Every row gives one point. Examples show where two turns around zero, p and q, send a point. Write where each new point lands after one turn and then the other. Backwards means that the second turn is done in reverse. Each puzzle has new turns, and all numbers are rounded.

Turn p:
[17 10 13] => [23 -3  2]
[20 13 -9] => [ 18  11 -15]
[  5 -18  -5] => [ -8 -13 -13]
[-33  -8  21] => [-19 -11  33]
[-26 -22  -5] => [-33  -9   6]
[ 18  25 -15] => [ 20  24 -14]
Turn q:
[-20  21   9] => [-23  17  10]
[14 26 22] => [10 30 19]
[ 18   3 -23] => [ 15   5 -25]
[ -3 -33  -4] => [  4 -33  -2]
[ -9 -17  -3] => [ -5 -19  -1]
Where do these land?
p, then q: [-13   4   6] => [-4  2 14]
q, then p: [ 32 -48 -18] => [  0 -31 -52]
p, then q: [-5 22 -7] => [ 0 23  4]
p, then q backwards: [ -2 -10  -6] => [-9 -2 -7]
p, then q backwards: [ 1 19 16] => [17  1 18]
p, then q: [-13  13   9] => [ 1  9 18]

Turn p:
[ -6  38  48  -2 -16  15] => [ 12  -7  62  -6 -10  -8]
[  2 -12  12  -6 -19   9] => [  3 -12   3 -18 -17   5]
[ -5 -16  -6  21  20 -22] => [-10 -13 -23  22  11 -16]
[-8 -7 -2  1 14  2] => [-6 -7 -5  3 14  3]
[ 28  -6   1   9 -19   1] => [ 25   0 -10  -3 -22  -4]
[-15  -5 -28  -2 -20  10] => [-16  10 -10   2 -17  28]
[-19   9   3  -9  19 -36] => [-30   9   3   6  18 -29]
[ 23  -1 -29 -12  20  20] => [ 21  21 -21  -5  23  22]
Turn q:
[-17  12  22  19 -23   3] => [-26  -2  31  10  -3   5]
[-18   3  -9  11 -10  28] => [-31 -11  -7  -3   4  16]
[ 25 -34 -37 -23  21 -29] => [ 47 -15 -40  -6   0 -31]
[ 16 -33  18 -22  22  25] => [ 34  -8  -3 -22  30  27]
[-23   5  17  -1   1  -2] => [-14  10  15   2  18  -4]
[ 6  4  0 20  6 -8] => [ 3  1  0 22 -8  2]
[ -7  29   6  14  -8 -13] => [-18  18  14  15 -16  -7]
[ 19  -4 -22 -13 -14 -10] => [ 11 -11 -12 -15 -23 -15]
[-2 17  7 -6  6  5] => [-5 19  2 -4  0  6]
Where do these land?
q, then p: [ -3 -18   5  25   2  12] => [  7 -27 -10   7   6  13]
q, then p: [ -3 -14 -12  13  42  13] => [ 16   8 -21  28  21  23]
q, then p: [-14   5 -16 -13  -5  -3] => [-22  13  -4  -1   3  -5]
p, then q backwards: [ 17  22  14 -18 -33   2] => [ 25  22  18 -22 -17 -14]
p, then q: [  6  18 -18   7 -10   0] => [-14   6   6   6 -20  11]
q, then p: [-12   4  33   1   6 -27] => [ 12  -9  22  13   9 -32]
q, then p: [  6  24  -7 -18 -20  18] => [-18  15  18 -23 -11  14]
q, then p: [-30 -31   0   7  34  -1] => [  5  -7 -24  27  41  -4]
p, then q backwards: [ 34  -9   1  -3 -16 -14] => [ 22   4 -20 -21   3 -18]
